Each row is a point. Each copy is the shape, with its points in the same order, stretched, turned, moved and blurred by noise. Some copies are also mirrored. Which?

Shape (8 x 2):
[[ 0.9  3.4]
 [-3.0  4.1]
 [ 5.5 -4.5]
 [-7.7 -3.2]
 [ 6.8 -2.0]
 [ 1.7 -4.8]
 [-5.6  0.6]
 [ 2.8 -0.4]]
Copy 1:
[[ 3.2 -2.2]
 [-0.6 -3.5]
 [ 6.4  6.5]
 [-7.1  3.1]
 [ 8.9  4.6]
 [ 2.5  6.5]
 [-4.2 -0.4]
 [ 4.7  1.9]]
Copy 1 is: mirrored
Copy 2:
[[ 2.0  3.2]
 [-1.2  5.2]
 [ 3.5 -5.0]
 [-6.8 -0.1]
 [ 5.2 -3.6]
 [-0.3 -4.4]
 [-3.6  2.5]
 [ 2.3 -0.6]]
Copy 2 is: only turned
Copy 3 (8 x 2):
[[-3.7 -2.3]
 [-5.9  0.9]
 [ 6.2 -2.7]
 [-0.5  8.2]
 [ 4.0 -4.7]
 [ 5.0  0.8]
 [-3.4  4.7]
 [ 1.0 -2.2]]
Copy 3 is: mirrored

Shape, 9 rows:
[[  4.3   0.0   0.1]
 [ -0.3  -8.6   2.8]
 [ -1.1  -7.1  -1.2]
 [ -8.2 -10.5  -4.4]
 [  0.0   2.8   0.4]
 [ -2.4   1.5   1.3]
 [  4.8  -0.9   1.3]
 [ -5.5  -1.9  -2.0]
 [  4.0   3.4  -0.3]]
Copy 1 (9 x 3):
[[ 3.7 -0.6  0.3]
 [-0.7 -6.5 -4.3]
 [-0.9 -2.0 -5.4]
 [-7.0  1.7 -9.4]
 [ 0.1  1.6  2.6]
 [-2.3  0.9  1.6]
 [ 4.0 -2.5 -0.2]
 [-5.3  3.6 -2.4]
 [ 4.2  1.5  1.6]]
Copy 1 is: only turned
Copy 2:
[[  0.7   1.5   3.6]
 [ -1.2  -9.4   1.7]
 [ -5.4  -6.4   2.3]
 [-13.0  -9.5  -1.4]
 [ -0.5   3.4  -1.8]
 [ -1.4   1.1  -3.5]
 [  1.8   0.2   3.8]
 [ -7.5  -1.7  -3.8]
 [  1.1   4.9   1.8]]
Copy 2 is: mirrored

Shape (8 x 4):
[[ 1.3  3.6  0.0 -4.0]
 [ 5.3  4.8  0.9 -6.5]
 [-0.3  5.1  0.0 -4.4]
 [-0.6  1.2  6.8  3.2]
 [-1.0 -7.8  3.5  4.4]
 [-0.1 -5.2  2.8 -1.0]
 [ 3.2  5.3  2.0  2.5]
 [-0.5 -7.5 -1.9 -0.6]]
Copy 1:
[[ 3.2  3.0 -0.1 -3.8]
 [ 8.7  2.3  0.2 -4.1]
 [ 2.9  5.1 -0.4 -5.3]
 [-0.7 -0.2 -7.7  1.5]
 [-6.9 -7.2 -3.2  2.8]
 [-3.0 -5.6 -1.9 -1.3]
 [ 3.8  3.8 -3.1  2.7]
 [-5.2 -5.5  2.9 -1.3]]
Copy 1 is: mirrored
Copy 2:
[[-2.2  3.5 -4.9 -4.4]
 [-4.9  3.3 -6.6 -7.8]
 [-4.0  4.5 -5.1 -2.6]
 [ 1.8  3.0  4.8 -5.7]
 [ 3.0 -7.3  5.3 -1.3]
 [-2.4 -5.2  1.5 -2.1]
 [ 3.1  4.9 -2.0 -6.6]
 [-1.2 -8.6 -0.9  1.7]]
Copy 2 is: only turned
Copy 3:
[[ 4.7  0.1 -4.8  0.2]
 [ 7.7 -2.3 -6.6 -1.1]
 [ 2.7  0.5 -6.4  1.2]
 [ 4.9 -1.8 -0.8  9.4]
 [-1.1 -3.4  5.7  3.6]
 [-1.1 -4.4  1.3  1.8]
 [ 8.9  2.2 -1.7  3.7]
 [-2.8 -4.1  2.5 -3.2]]
Copy 3 is: mirrored
Copy 4, 8 rows:
[[-0.9  4.3 -3.5 -3.0]
 [-3.6  6.2 -5.2 -6.2]
 [ 0.7  5.2 -3.5 -2.2]
 [-2.7  2.1  8.1  0.3]
 [-2.6 -8.3  8.0 -1.3]
 [-1.5 -3.8  3.3 -5.8]
 [-3.7  4.0  1.1  2.9]
 [ 0.3 -8.9 -1.0 -4.2]]
Copy 4 is: mirrored
